Every row gives one point. The last column is the point's height on a tilted bowl or saddle (a function of degree 2), plus a little noise. Along how many of its main directions does it bend up, bend down or stay straight?
In the rows, zero is written as 128.

Points, 11 rows:
[[ 99 167  97]
 [116  64  55]
 [115 106  96]
 [181 124  93]
 [125  89  79]
 [101  66  64]
 [173 178 107]
 [202 161 108]
 [ 54 139 100]
 [ 80  80  84]
 [163 127  99]]
Directions: 0 up, 1 down, 1 straight

Points:
[[169 114 249 249]
 [133  92 199 177]
 [209 171 178 174]
 [ 81 127 140 134]
 [ 88 155  84 148]
 [124 153 114 121]
 [173 115 110 136]
 [ 86 163 195 171]
 [162 149 131 123]
 [182 158  81 147]
 [161 177  81 148]
 [136 194  99 149]
 [120 135 142 120]
 [180 174 161 146]
 [135  90  86 151]]
Directions: 3 up, 0 down, 0 straight

Points, 17 rows:
[[ 59 101 117 161]
 [141 122 145 159]
 [ 96 106 146 158]
 [107 107  94 161]
 [136 104 125 167]
 [185 170 147 174]
 [150 167  99 166]
 [175 122 220 106]
 [104 126 139 154]
 [ 93 107  33 131]
 [113 141 170 147]
 [130  27 144 200]
 [121 138  69 148]
 [209  83  46 238]
 [122 111  88 163]
 [136 178  58 146]
 [107 160 210 134]]
Directions: 2 up, 1 down, 0 straight

Points (22 x 5):
[[220 113 101  59 232]
 [139 146  93  95 154]
 [149 158 101 117 156]
 [113  74  97 165 150]
 [122 125 114 119 131]
 [148 153 110 156 153]
 [193 141 165 114 185]
 [ 93 135 168 156 147]
 [144 165 108 127 155]
 [156 125 212 146 188]
 [ 68  99  72 148 163]
 [137 158 153 131 149]
 [122  63  81 136 159]
 [  7  86 143 113 199]
 [118 162 116 106 146]
 [ 51 172 100 127 178]
 [150 152 182 139 166]
 [147 159 176 119 164]
 [143 168 107 135 157]
 [ 97 103 140  90 136]
 [ 89  91 133 164 140]
 [150  86  75  63 182]]
Directions: 4 up, 0 down, 0 straight

Points, 42 rows:
[[135 107 137 112 139  80 136]
 [ 91 165 124 158  90 148 118]
 [ 89 109 231  71 125  95 249]
 [119 153 109 161 163 118 135]
 [181  87 148 176 160  89 177]
 [117  77 124 155 120 134 143]
 [ 49 131 166  93 144  96 132]
 [127  94 148 131 111 116 133]
 [ 69 172 157 146  90 127 121]
 [150 103 156 126 119 210 143]
 [124 118 114 175 170 103 144]
 [172 141 143 128 154  59 175]
 [185 109 133  87  82 110  98]
 [ 98 153 159 155 156  89 118]
 [111  53 131  96 157 188 173]
 [ 87 117 114  25 115  87 151]
 [173 130 106 163 139 142 140]
 [170 198 106 152 137 102 181]
 [133 166 153 143 101 140 122]
 [103 106 116 161 146 138 135]
 [ 70 159 112 120 170 158  99]
 [192 124 143 129 137 138 142]
 [ 95  96 154 175 156 120 135]
 [187 171 145 165 129  79 166]
 [140  93 161 134 114 178 144]
 [157  87 170  76  24 152 129]
 [145 174 141 177 101 249  94]
 [193 146 143 189  87 124  84]
 [151 207 188 212 117 153  90]
 [140  84 116 172 141 159 158]
 [154 112 110 159  85 153 102]
 [109 237 124 132  83  65 218]
 [138  48  89 142  75  66 128]
 [ 42 128  94  91  93 183 168]
 [122  85 217 163 134  93 163]
 [108  66  89 119  93 158 147]
 [191 222 157 155  57 113 129]
 [130 112 117  95 138 131 122]
 [ 85  52 104 150 111 147 179]
 [183 158 120  71 156 126 154]
 [171 151 188  96  71  82 175]
 [125 127  78  72 133 201  91]]
Directions: 3 up, 2 down, 1 straight
